Each row of a before or after table is a point. The points were changed in one or more steps. Then noise was added and the rows were shuffled. The steps act on columns, c1 being the first. Name the steps. A step turns or swaps two columns, mirrors them in a line or flattens them onto one, adds a multiple of one to another, or multiplies or shifts one. Angles are multiples of 10 degrees, from the lower column toward the higher: turns from -170 to 170, lines from 10 to 170 but not 90. Use the fewest steps. Two steps may share a column if one is a turn and the other turns, adds or multiplies; they go together, in the order done. Otherwise the lowest column goes first.
In the rows, 128 means zero.

Before (10 x 2):
[[121 180]
 [ 90  95]
 [100 179]
 [ 81 172]
 [146 142]
 [111 109]
 [ 85 127]
 [145 182]
 [110  99]
 [182 114]]
After (10 x 2):
[[130 210]
 [ 98 128]
 [119  79]
 [119 101]
 [ 96  74]
 [157 213]
 [ 89 196]
 [193 103]
 [155 155]
 [112 210]]
Steps: shift c1 by 10; multiply c2 by 1.6

Before (11 x 4):
[[178 165 148 131]
 [112  85 113 124]
 [132 138 157 159]
 [164  59  97  71]
 [154 141  78 137]
 [ 62 174 193  97]
 [ 69 126 127  88]
 [ 63  79 193 144]
 [ 62  97  69 168]
 [163 107 124  49]
 [ 67 135 109 161]]
After (11 x 4):
[[143 207 142 198]
 [ 55 145  67 104]
 [218 134  98 196]
 [161 189 159  73]
 [ 93 122  56 124]
 [113 167 127 111]
 [135 112 154 153]
 [115  98 135  75]
 [115  65 133 142]
 [171 173  88 117]
 [176 167 170 109]]
Steps: turn c1 and c2 by -140 degrees; swap c3 and c4

Before (11 x 8):
[[127 105 160 156 123 181 109 116]
 [168 109 247  85 134  93 135 105]
 [196 135 109 101 136 152 188 105]
 [174  97  87  88  48  75 107 216]
 [122  96  85  90 104 184 138 115]
 [113 136  96 131 106 171 161 103]
 [145 186 111 125 103  94 180 182]
 [144 110  78  94 128  84 130 124]
 [118 184 111 123 105 132 114 102]
 [126 128  91 115 111 174 107 129]
 [123 133 116 104 120 148 110 164]]
After (11 x 8):
[[ 78 146 132 139 142 248 119 108]
 [131 107 151 184 132  81 135  92]
 [146 139  65 143 144 110 125 126]
 [141  77 128 175  93 112 101 119]
 [122 118 152 137 164  65 129 109]
 [130  76  83 175  88 133 204 132]
 [119 113 149 164 137  72 113 141]
 [ 63 137 106 149 117  97 160  73]
 [117  74  45 135 198 116 169 211]
 [127 117 145 153 130 106 138 168]
 [100 132 181 202 149 130 105 131]]
Steps: turn c3 and c6 by 120 degrees; turn c1 and c3 by -150 degrees; turn c2 and c5 by -120 degrees; shift c4 by 50; turn c7 and c8 by -40 degrees

Before (8 x 11):
[[118 125 156  73 155 115 154 115  75 165  99]
 [ 91  29 167  82 126  90 126 124  80 160 100]
 [ 81 132 130  80  97 114 153 108  52 150  76]
 [149 102 139  99  97  86 155 104  58 145 236]
 [ 82 160 168  90 120 121 150 102 204  41 219]
 [145 145 185 106  99 100 161 110  81 116  85]
 [ 91 162 196 114 128 245 157 124  77 134 143]
 [148  97 146 112 146 149 150 119  51 102  76]]
After (8 x 11):
[[ 94  98 135 117 141 243 155 116  42 132 149]
 [148 150  84 152 102 149 160 117  66  98  79]
 [ 92 221 115 129  98  89 132  85  69 160  99]
 [145 124 127 162 161 100 169 113  57 115  92]
 [ 81  98 213 145 148 122 135  98 146  42 221]
 [149 163  80 171 151  85 141 109  74 147 239]
 [117 122 103 153 101 115 162  78  72 166 103]
 [ 80 134  71 142 156 113 162  90  78 152  80]]
Steps: turn c4 and c8 by 110 degrees; add 0.5 times c1 to c4; turn c2 and c5 by 160 degrees; turn c3 and c9 by -50 degrees; turn c7 and c11 by 10 degrees

Before (13 x 14):
[[178  89 156  63 136  98 147 118  84 111 125  84 153 172]
 [ 80 154  88 121 121  85 124 125 156  62  23  70  97 165]
 [147  84  71 130 164  92 109 102 138 146  47 137 165  85]
 [175 165 129 136  61 136 186 163 155 148  32 151 184  77]
 [116 142 167  46 151 143 148  91 156 100  88 128 104 178]
 [ 79 108  83 112 172 190 158 106 127 137  79 103 139 158]
 [ 74 131 150 132 149 164 181 145 118 156 128  72  88  70]
 [153 107  63 146  99  98 142 111 198 154  91 139 193 121]
 [105 149 158 152 159 113 167 174  83  93 119 159 155 140]
 [139 122 155 106 124 146 118 155  96 186 103  83  78 154]
 [ 74 163 148  58  63 136 156 158 112  82 124 129 118  88]
 [110  90 150 117 142 139 197 165  99  77 135 161  88 166]
 [133 114 169 134  52  89 152  92 141 120  37 153 139 177]]
After (13 x 14):
[[ 75 145 149 137 145 156 187 145 114 149 142  69  98 156]
 [ 68 169 143  62  83  83 160 157 107  85 134 135 128 141]
 [ 78 158  86 114 157 195 162 108 128 130 147 109 141  49]
 [152  98  66 142  90 126 141 109 201 151 168 135 189 123]
 [177  82 164  62 127 142 153 115  78 112 126  84 155 111]
 [110 119 146 149 157 109 167 186  84 105 121 159 153  96]
 [105 117 153 113 128 164 195 161  92  84 102 156  84  95]
 [ 82 113  89 116 123  85 118 126 155  59 194  68 101  19]
 [117 134 167  48 159 139 146  98 154 103 139 133  92  54]
 [149  66  72 126 141 143 117  98 137 144 221 145 166 136]
 [176 170 123 143  77  81 183 165 151 151 246 150 182 147]
 [138 138 159 106 125 145 117 155  96 186 140  79  74  97]
 [130 113 167 131  49  92 148  88 132 126 181 162 139  35]]
Steps: add -0.5 times c1 to c14; turn c11 and c14 by 150 degrees; turn c2 and c5 by 20 degrees; turn c2 and c6 by -50 degrees

Before (8 x 20):
[[104  75 161 152  72 108 128 109 152  67 125 187 175 133 146 108  66 108
  154 142]
 [110 125 126 154 187  91  82  92 172 158 118 103 118 115 110  87 135 148
  163 102]
 [158 102  94  84 125  83 132  90  36  91 135  91 123 139 182 159 132  99
  142 132]
 [ 68 103 155 176 161 122  98 121 199 123  99 123 129 155  75 108  90 144
  122  50]
 [180 118  40  94 144  89 128 127  45 103  93 123 111 102 127 141 144  76
  147 112]
 [129  84 161 160  88  76 124 141  86  95 146 176 151 124 181 131  95 138
   86 121]
 [131 103 147 118 127 128 147 103 156  93 158  94  75 116  47 119 129 143
  153 107]
 [126 142 111 124 141 142  98 156 175 107 125  92 117 144  76 129 104 129
  187 129]]
After (8 x 20):
[[178  85 127 105  86  76 151 141  75  94 144 129 124 141 183 119  95 122
   88 108]
 [ 93 100 159 118 130 126  74 109 139  96 159 131 148 126  47 112 129 144
  153 153]
 [ 93 109  43 158 125  83 124 119  79  92 135 158 133 146 183 165 131 169
  139 159]
 [ 92 148 144 134 142 145 116 148 174 107 124 125  99 139  76 129 106 107
  187 129]
 [104 115 153  93 188  92 120  80 162 156 118 109  83 117 111  96 137 138
  164 124]
 [188  80 167 124  73 107 177  95 128  67 124 102 127 151 144 139  70 128
  156  98]
 [125 111   9 138 145  89 110 120 122 102  92 179 131 105 127 182 144 125
  147 165]
 [123 113 195  37 159 121 129 114 163 124  98  68  98 162  75 109  89 124
  123 145]]
Steps: swap c1 and c12; turn c2 and c14 by -20 degrees; turn c3 and c9 by -40 degrees; turn c4 and c20 by -130 degrees; swap c7 and c13; turn c16 and c18 by 70 degrees; turn c8 and c18 by -50 degrees

Before (10 x 32):
[[124 104 149 138 118 158  90 129  76 127 136 179 111  86  72 116 147 116
  115 106 147  88  92 163 150 149  57 112 159 160 114 190]
 [ 75 153 186 129  96  72 120 107 139 107 100 174 149 136  97 138 118  96
  142 128 149 122  63 113 124 152  63  77 157 120 112 154]
 [ 90  74  98 139 124 124 151 196 152 186 136 161 149 130 203 126  13 151
  136  77 124 172 175 125 106  52 167  77 105 131 115 122]
 [109 180 167 135  97 135  81 128 164  82  78 146 128  84 124 145 145 103
  125 137 173 121  82 113 148 187  73 156 150 147 129 155]
 [175 172  85 146 114  25  61 143  92 109  96 176 149 154 115 114  97 164
  133 100 158  69 123 160 150 167 128 160 144  79 129  72]
 [121 142  76 187  95  90  89 163  76 125  76 171 160 157  97  97 137 185
  191  95 148  43 114 159 205 138 167 147 147  93 162 119]
 [221 137  92 179 130  91  92 142  84  82 100 144 143 207  88  82 100 143
  164  88 185  91 120 164 202 145 172 137 166 120 142  92]
 [101 115 109 124  87 163 176 143 138 140 166 154 147 116 166 143  31 105
   95  66  87 144 176 153 122  68 215  81 101 109  94 128]
 [ 68 154 158 106 123 113  91 132 114  72 133 153 121 108 140 133 151 139
  121 173  98  99  87 119 193 148  58 116 156 182 102 178]
 [102  95  74 122 158 170 121 147 144 155 146 171 131 116  93 129  48 101
  124 100 117 170 192 167 120   7 202  77  68 133  94 178]]
After (10 x 32):
[[109 169 167 135 166 131  81 128 165  82  29 145 134  84 125 144 163 105
  123 120 174  96  84 112 145 174  73 157 150 104 129 154]
 [103 119  73 122  24  94 121 147 145 153 162 170 108 116  93 128 108 100
  125  94 116 180 164 165 121  24 203  77  68 181  95 178]
 [123  87 148 140 152 117  92 129  76 127 143 178 100  86  72 117 132 115
  113  99 146 105  81 163 150 145  57 112 158 122 115 190]
 [175 137  84 146 114 132  61 144  93 111  64 176 120 154 115 114 166 164
  132 237 158  54 163 160 150 160 127 160 143  93 130  71]
 [102 125 110 124  55  66 178 143 138 140 203 156  92 116 166 142 193 104
   97 114  86 148 171 153 122  57 216  80 101 153  93 127]
 [ 91 103  99 137  16  82 150 196 152 185 143 160 103 129 203 127 164 151
  137 147 124 195 157 123 105  56 167  78 104 166 115 122]
 [ 74 146 187 129 139 132 121 107 139 107  74 174 141 136  96 139 167  96
  143 186 150 110  92 112 122 139  64  76 157  74 112 155]
 [122  98  76 185 154  98  88 162  77 126  25 170 123 158  97  97 155 186
  192 179 148  48 147 158 206 127 167 148 147  97 161 120]
 [221 117  92 178 106 106  92 141  86  82  72 144 108 208  88  82 145 143
  164 175 185  92 128 165 203 146 173 137 165 115 142  91]
 [ 70 136 157 105 153 165  91 132 114  72 140 153 158 107 140 134 126 140
  121 131 100  91  60 118 193 143  59 115 156 130 104 178]]
Steps: turn c2 and c22 by -30 degrees; turn c5 and c26 by 20 degrees; turn c5 and c17 by -120 degrees; turn c13 and c20 by -50 degrees; turn c6 and c20 by -110 degrees; multiply c11 by 2; turn c23 and c30 by 50 degrees

Before (10 x 48):
[[122 123 125 149  97 141 166 122 125 104 119 136 106 107 172 104 128  83
  183 122 149 107 134 110 112 102 152 125 111 160 120 109 103 145 135 220
  182 146 118 124 111 145 138 154 231 161 125 133]
 [157 109 121 145 131 122 125 132 127 106 110 145 138 104 166  99  98 144
  122 162 156 156 137 116 106 125 117 107 103 103 123 125 105  94 104 114
  142  98 105 164 138 130 119 166 101 133 128 149]
 [117 115 117 177  87 118 128 119  93 111 115 128 127 131 168 121 113 150
  141 164  90 157 122 141 124 116 156  81 116 105 145 132 163 126 131 143
  150 146 117  97 143 115 133  86  99 129 147 153]
 [121 124 143 114 125 118 135 131 105 140 125 119 156 138 183 174 117  80
  172 146 136 128 134 160 107 137  76  87  97 101 142 112 117 138 119 112
  158 131 155  96 119 124 137 161 105 134 133 137]
 [124 111 118 108 141 110 110 126 118 131 125 124 138 129 181  96  97 141
  123 147 143 144 134 130 144 110 149 249 113 117 113 108 183  99 118 115
  148 157 110  94  98  92 130 143  97 123 139 148]
 [144 123 133 166 139 101 116 140 120 129 155 137 138 110 140  92  97 169
  122  30 152 134 109 118  94 150 130  93 114 101 138 157 129  95 128 114
  102 157 104 131 142 122  81 167  94 147 121 152]
 [121 170 119 165 135 127 111 119 110 125 107 134  77 114 137  99 132 142
  127 168 145  51 137 120 108 116 143 165  92  99  59 134 113 107 123 125
  167 156 111  94 138 136 112 166 135 145 125 112]
 [115 112 124 175 146 115 164 117 113 103 115 155 138 115  87 130 110 168
  151 150 153 156 117 121 180 104  29  80 121 100 142 141 130 128 119 105
  118 144 118 123 138 139 123 133 103 127 150 150]
 [159 160 123 175 144 104 131 127 122 105 114 126 147 109 175  95 153 129
  137 148 154 117 124 122  98 145 148  81 111 126 121 129 156 113 115 108
  169 142 103  96 131 138 140 158  92 137 150 104]
 [132 154 131 133 146 126 126 139 125 103 167 124 155 103 174  96 169 162
  129 151 134 141 136 144 109 113 125  83 119 133 139 162 157 201 143 114
  168 137 108 144 143 137 139 166 123 125 148 145]]
After (10 x 48):
[[123 122  98 149 118 141 166 121 124 104 120 135 105 107 172 103 129  83
  184 121 150 107 135 121 113 101 152 125 112 161 121 149 102 146 135 219
  183 110 139 110 112 145 138 155 231 110 125  99]
 [124 112 137 109 139 109 110 126 118 131 124 124 139 129 181  97  98 141
  124 148 144 143 134  87 144 110 150 248 115 118 113 148 183  99 117 113
  150 125 156 113  99  91 130 143  97 132 139 131]
 [121 125 129 114 119 118 136 130 104 139 123 119 156 140 182 174 118  81
  173 146 135 128 135  92 106 138  75  87  96 101 142 152 118 138 118 111
  159 155 118 141 120 124 137 161 105 103 133 141]
 [144 123 141 167 128 101 116 140 119 129 154 138 139 109 139  91  97 169
  122  30 153 133 108 114  93 151 130  95 115 101 137 197 129  95 128 114
  102  99 161 123 142 122  81 167  94 118 121 109]
 [132 155 147 132 132 126 124 140 125 103 167 124 154 103 175  96 168 162
  128 151 135 143 136 126 109 113 123  83 119 133 140 203 157 202 142 114
  167 118 152 150 143 137 138 165 123 132 150 128]
 [117 115  86 177 121 118 128 118  94 111 115 128 126 130 168 122 112 150
  142 164  90 157 123  90 124 116 157  79 117 105 145 172 163 127 132 142
  151 134 155 124 144 115 132  85  99 122 146 132]
 [121 170 132 165 137 128 112 118 110 125 108 134  77 114 137  99 132 143
  127 168 145  51 136  91 108 116 142 164  91  99  59 174 112 106 123 125
  168 122 126 104 138 135 112 166 134 134 124  99]
 [157 110 130 144 133 121 125 132 128 106 109 145 138 103 167  99  99 144
  123 162 156 155 137 176 106 124 118 107 103 102 123 165 104  94 105 114
  142 126 158 137 138 130 118 165 101 127 128 122]
 [116 113 144 176 137 116 165 118 112 104 116 155 139 115  87 131 110 169
  152 151 153 154 116 118 180 105  29  80 121 100 141 181 130 128 120 104
  117 116 152 120 138 139 122 133 104 124 149 133]
 [159 160 141 175 137 105 132 127 121 104 113 126 148 109 174  95 153 129
  138 147 155 117 124 101  98 146 148  80 111 125 121 169 156 114 113 107
  171 132 126 106 131 138 139 158  92 149 150  99]]
Steps: multiply c3 by 0.7; turn c3 and c5 by -70 degrees; turn c24 and c40 by 60 degrees; turn c24 and c38 by 140 degrees; shift c32 by 40; turn c39 and c48 by -130 degrees; turn c46 and c48 by -130 degrees

Before (10 x 64):
[[205 141 152 107 158 187  53  96 190 101 153 107  94 168  74  99 183 116
   91 141  94 111 161 113 120  92 116 114 152 189 153 215  89 141 124  96
  155 186 162 123 178 125 102 138 144 188  49 104 204  96  89 200 199 140
  115  89 126 153 185 229 132  77 120  90]
 [190 127 122 120 108 156 186 106 211 110  86 145 157  55 143 117 137 133
  177  79 135 135 124 102  24  60 106  77 195 123 100 169 135  82 108 164
  140 141 105 130 213 157 148 131 115 129 182  62 182 149 141  56 142 122
   94 148  94 209 128 182  93  90 142  81]
 [100 169 162 145 107 137 165 142  95  48 119 148 138 134 182 146 108 125
  131  85 142 144 158  94  95 197 110 125 107 115 142  86 189 135 135  97
  137 131 122  76 139 117 122 132 156  93  77 179  90 146 108 161 149  96
  164 104 122  98 127  37 178 178 121 131]
 [ 75 180 149 147 177 151 131  85  71  97 156 151 145 116 191 146 114  97
  158 109 138  62 201  83 112 213 126 154 133 119  91  73 177 171 101 115
  115 123 155  74 146 108 127 156 111  88 113 174 130 147 100 180 129  99
  138 140 121 141 152  37 125 161 114 175]
 [146 136 106  97 153 129 160  88 232  54  97 140 102 111 132 131 136 108
  171  85 150 114 123  57  76  61 137  70 199 110 127 185 159  79 132 157
  179 150  88 128 181 190 143 113 115 164 206  73 151 153 134  59 121 145
  122 148 139 121 145 141 110 107 120  91]
 [136 106 178 143 148 173 110 109 236 139 170 130 130 141  73  97 197  70
   95 131  97  98 139  95 192  98 105 108 120 158 175 128  91 124 113  85
  138 178 124 136  99 139 120 129 156 159   7 111 213  77  95 168 172 121
  107  95 121 144 178 208 128  65  77 135]
 [ 57 176 138 159 120 123 150 125  67  99 169 115 136 139 185 144  78  82
  159 100 174 134 193  53 124 176  76 108  83 127 150 131 178 146 107  58
  127  92 121  95 139 154 159 151 137 110  95 169 118 165 113 144 122 116
  157 156 128 119 134  81 144 133 157 147]
 [190 165 114 119 111 141 191 122 217  93  84 111 105 101 125 103 124 119
  187  69 115 138 153 136  65  45 130  73 216 101 140 159 104  86 161 188
  152 147 141 134 165 194 177 111 145 175 172 105 135 182 173  74 108 173
   87 156 105 151  94 140  90 109 136 105]
 [192 160 127 128 112 167  93 149 188 142 160 119 110 155 111 125 163 113
   99 118 127 144  95 180 147  94  80 140 136 129  80 160  88  99 113 115
  157 201 164 151  95 129 129  98 145 155  33 102 215  92  98 228 158 121
  103 117 156 105 220 215 121  76  91 102]
 [ 79 184 147 115 159 148 160 110  67 114 145 141 130 133 199 160 105  70
  121  57 151 142 161 108 149 185  88 132 126 129 122 112 144 179 140  80
  113  88  45 113 164 116  82 156 120  82  81 142 123 128 166 182 144 151
  101 133 104  81 146 107 154 129 142 126]]
After (10 x 64):
[[121 143 148 110 159 188  54  94 187 103 154 185  93 167 132  97 187 116
   92 139  92 107 161 117 121  81 116 121 154 189 151 215  89 147 119  99
  158 188 166 134 173 121 116 138 147 192  48 102 203  98  90 205 202 109
  115  88 125 159 182 229 135  73 121  86]
 [111 132 107  91 151 128 160  89 231  52  98 138 103 113 127 128 140 107
  171  84 149 116 121  53  71  62 136 132 197 111 128 188 159  82 131 155
  178 153  87 111 182 190 143 107 113 165 209  73 154 152 136  61 121  67
  123 152 139 122 135 140 109 108 118  92]
 [119 173 162 144 105 135 168 144  95  45 122 103 133 135 129 144 109 121
  133  85 144 143 156  95  98 193 108  82 107 115 140  83 193 135 134  97
  138 124 120  80 138 117 116 130 158  94  78 178  93 143 108 162 153 140
  165 103 122 100 141  36 180 181 121 128]
 [131 185 148 117 162 145 157 107  65 112 149  90 125 132 137 162 104  70
  117  57 150 144 161 107 148 181  86 106 126 130 123 116 143 179 137  80
  113  85  45 142 162 119  76 159 116  79  83 141 122 128 170 183 146 126
  100 132 103  80 152 106 154 128 136 127]
 [125 108 176 142 148 175 107 106 239 139 170 132 129 143 125 101 190  66
   93 128  94  97 139  93 195  93 111 138 121 162 177 131  90 126 111  85
  140 181 124 116 102 135 126 127 156 160  13 110 215  78 100 166 173 114
  106  98 124 140 174 209 128  64  75 139]
 [119 162 116 121 108 143 191 117 214  93  81 176 108 100 119 106 122 118
  186  71 120 133 155 136  66  49 132 131 214 103 138 161 107  86 157 188
  150 149 139 141 166 193 183 106 143 172 169 102 140 188 169  75 109  60
   88 153 106 152  81 140  89 105 139 106]
 [123 180 144 145 176 149 128  81  72  94 157  84 145 115 131 147 114  96
  161 111 142  64 200  84 112 205 126  82 132 121  91  72 175 172 104 111
  118 124 155  98 146 105 118 158 112  89 115 170 128 148 100 181 130 161
  138 141 128 147 164  37 124 159 115 174]
 [165 176 135 160 124 121 148 125  67 103 172  82 137 136 123 144  81  84
  163  99 171 133 194  51 122 172  74 103  80 128 149 127 177 148 107  57
  126  92 119  94 138 155 146 150 138 112  96 167 120 162 113 145 125 118
  162 156 130 116 146  79 141 132 156 142]
 [114 159 128 126 108 171  94 151 188 144 156 166 108 153 130 120 165 111
  104 118 124 143  96 181 148  77  83 151 136 130  75 158  89  96 115 115
  159 202 166 134  92 132 133  91 145 160  31  97 218  91  97 233 157 138
  100 122 154 104 215 216 121  77  93 102]
 [ 92 128 120 121 113 160 184 106 210 114  87 167 165  56 127 122 137 128
  176  78 133 133 124 105  24  61 107 139 199 121 100 173 134  81 109 162
  138 143 106  98 215 157 144 128 115 126 181  54 183 149 143  53 142  89
   96 150  98 215 111 187  92  89 144  81]]
Steps: turn c1 and c12 by 110 degrees; multiply c12 by 0.7; flatten c15 and c43 onto the line at 100 degrees; turn c26 and c59 by 10 degrees; turn c28 and c54 by 120 degrees; turn c28 and c40 by -70 degrees

Before (12 x 64):
[[ 70 114 129 107 129 161 110 142  74 137 132 111  89 163 215 149  81 155
  124 192 200  84 178 157 180 113 104 156 139 159 146 166  87  68  61  96
   92 103 190  89  74  95  90 137 160 125  87 138 108 128 117 114 204  85
   94 176 124  78 146 103 144 110 175 168]
 [ 80  79 135 164  79 153 186 163 154 183 154  50  87 189 181 101 151 154
  103 119 136  75  99 183 128 116 146  99 127 192 102 100 129 153 166 153
  164 138  96 171 134  85 191 135 157 145 127 165 184  58 126 132  97  82
  148 111  70 183  54 148 205 129  73 116]
 [159  77  76  82 165  95  90 120 124  77  69 108 156  90 159 154 181 152
  155  79 109 149 126 141  98 143  80 135 151 114 193  82 139 187 137  90
   81  92  97 178 159 142 174  96 114 125  83 111 185 169 110 144 136 114
   85 174 165 100  94  82 142 192 189 167]
 [137 143 104  96 159  75 105  95 161 109 182 164 189  86 113  63 109 125
   73  90 139 162  96 136  99  62 157  92 122 122 135 101 175 170  65 139
  186  85  82 194 102  81  84 192  72  76 154 161  98  81 171 193 125 185
  147 128  82 155 153  97  72  84 100 187]
 [118 128 118 166  76  94 111  98 125 114  85  55 140 110 124 171 162 233
  130 178  90 140 166 187 216 123  88 196 105 147 100  72  96 160  82 155
  116 130  50 134  65 132 183 172 198 214 180 118 201  89 146 173 157  94
   38 135 105 161 161  80 134 145 136  67]
 [ 73 103 145 101 116 107  71  98 120 121 100 114 110 204 157 118  85 195
  103 135 104  93 176 121  84  67  77 140 130 140 168 168 157 155 156  45
   61 146  82  91 156 138 144  75 135 204 113 117  99  70 145 154 171 112
  145  97 168  89 165 120 160 137  91 196]
 [110  94 150 139  72  77  65 147  30 118  89 139 155 149  79 124 148 116
  130  85 161 187 148  91 100 117  47 224 104  96  89  35 123  71  39 134
   95 103 124 161  91  87 157 179  85 133  73 151 159 168 188 148  90 128
  106 111  76  55 166 163 188 175 186 131]
 [ 77  91  97 137  62 127 175 108 138 188 192 173 156  97 216 122 143 202
  142  80  91 185  84  94  86  95 116 104 201 120  95 144 122  75  74  72
  165  81 120 149 147 101 125 169 200  98  93 128 104 118  72  60  89 195
   86 181  89 185 104 153 140  92 128 172]
 [ 99 210  85 173 191 204 129 125 116  77 132 161 186 131 158  91  78 144
   84  69 192  87 204 174 178 175  40 109 127 103 210 136 184 151 142  87
  145  85  62 113  63 197 132 183 157 113 159 129 143  79 192 134 128 174
  123 164 136 183 155 158 174  65 120  79]
 [ 90 174 102 131 139 199 163  85 171 145 113 135  68  77  79 189 167 168
  163 124 144 138  97  75 165  62 114 222 121  74 182 138 117 139 129 156
   88 110  61  88 153 168 182  91  89 141  95 186 199  82 109 114 177 123
   33 187 178 158  85 137 117 186 179  97]
 [ 78 122 196 185 145 136 199  51 166 147 181  70  59 137  77 135  83 187
  173 170  78 119 125 120 215 149 147  88 177 140  97 140 211 137 142  71
   55 170 151 190 154 129  73 175 125 111 177  76 145 151 156  63 163 116
  127 122 136 108  57  56 129 181 132  63]
 [158  81 196 162  78 101 135 103 159 186 199 157  86  75 160 193 103 214
   77 103  97 179 100  67 146 100 151 139 205 119 106 140 148 174 140 142
  172 174 152  58 148 139 145 110 177 124 179  71 164 194 105 173 185  84
  140  76  73  53 133  89  86 163  67  78]]
After (12 x 64):
[[152  88 191 162  71 101 133 104 160 191 201 120  82  75 165 197 102 214
   74 109  99 174 103  68 147  96 134 142 206 126 109 132 147  95 143 177
  174 174 157  57  59 148 148 114 174 122 180  69 169 189 105 168 186  83
  146  75 188 173 130  90  91 169  60  79]
 [ 83  78 130 161  82 150 186 164 154 187 152  48  84 189 177 100 152 159
  105 128 131  74 102 187 129 118 174  97 135 189 106 103 138 109 169 136
  172 134  95 174 158 123 195 142 154 145 130 167 179  65 127 125  98  86
  147 106 184  87  57 152 200 130  71 122]
 [158  77  71  83 166 100  84 123 124  75  63  99 161  82 160 153 185 153
  152  99 105 152 121 145 104 141  90 134 152 105 191  79 158  65 136 112
   80  91  91 176  84  86 172  95 110 126  81 116 185 173 116 143 137 114
   84 178 100 131  94  83 138 185 189 165]
 [114  92 150 141  73  83  67 148  35 120  82 130 156 144  76 122 147 117
  128 116 162 185 147  87  93 111 124 220 102  89  86  40 145 197  40 143
   96 105 128 158 112  39 157 180  80 132  75 151 158 171 186 151  92 131
  100 117 173 205 164 167 181 175 189 132]
 [ 91 170  98 126 136 200 157  85 166 144 120 145  72  76  80 191 169 162
  166 132 142 138  98  73 162  68  85 220 124  78 181 134 126 105 129 153
   87 109  63  89 128 142 173  93  89 139  98 184 199  84 113 116 177 123
   28 190  83  86  91 135 118 183 180  99]
 [ 74  93  99 136  64 131 175  98 136 189 191 222 156  97 213 122 142 200
  140 113  89 181  80  92  85  93 141 109 201 121  87 147 151 186  76  59
  163  82 116 148 147 106 127 170 202  94  92 122 100 120  74  64  93 197
   85 186 154  72 102 156 141  90 127 174]
 [ 98 209  80 170 192 196 130 127 118  80 124 161 179 131 159  94  83 145
   89  80 189  82 204 182 174 175  19 111 122 103 207 138 191 107 142  42
  144  86  61 115 215  86 137 180 153 120 160 128 145  73 191 137 122 175
  120 167 126 127 160 163 176  60 122  79]
 [130 142 101  96 155  80 107  93 159 104 183 120 185  83 108  71 108 128
   73  86 140 157  87 138 105  62 184  87 122 122 138 103 177  96  64 118
  187  83  85 195 169 136  87 190  74  77 153 159  94  85 174 199 128 187
  148 129 186 126 148  97  74  89 104 191]
 [ 75 125 191 187 140 141 199  51 165 146 177 111  65 143  81 131  82 191
  171 106  77 111 123 123 212 147 133  84 172 137  93 142 163 119 144  92
   61 175 160 190  95 134  65 179 124 110 182  75 145 156 161  66 163 119
  123 125 128 117  59  57 130 185 135  69]
 [ 75 109 146 101 124 108  70  99 122 122 103 104 104 202 149 127  87 191
  110 114 109  94 189 124  83  66  96 140 134 135 172 161 138  94 159  73
   67 147  81  86  89  83 137  68 127 205 109 116  95  74 156 152 169 113
  146  98  97 141 162 123 165 130  85 193]
 [ 68 119 135 104 128 159 114 143  72 140 129 118  89 166 217 147  76 160
  125 185 199  83 176 160 181 117 148 157 140 159 144 164  72 187  61  93
   99 106 192  93 138  87  96 140 159 120  86 135 106 126 122 110 215  86
   92 178 117 202 142 109 145 110 172 163]
 [114 127 108 167  71  97 110  98 130 114  86  26 139 106 129 170 164 227
  129 168  89 136 173 182 216 126 104 201  95 148 100  71  85  92  79 124
  121 127  51 131 200  98 186 171 197 216 179 116 198  88 146 174 160  97
   41 135 154 149 160  82 134 145 137  72]]
Steps: add -0.7 times c52 to c12; flatten c20 and c33 onto the line at 130 degrees; turn c27 and c42 by 60 degrees; turn c34 and c57 by 170 degrees; turn c41 and c58 by -140 degrees; add -0.5 times c41 to c36
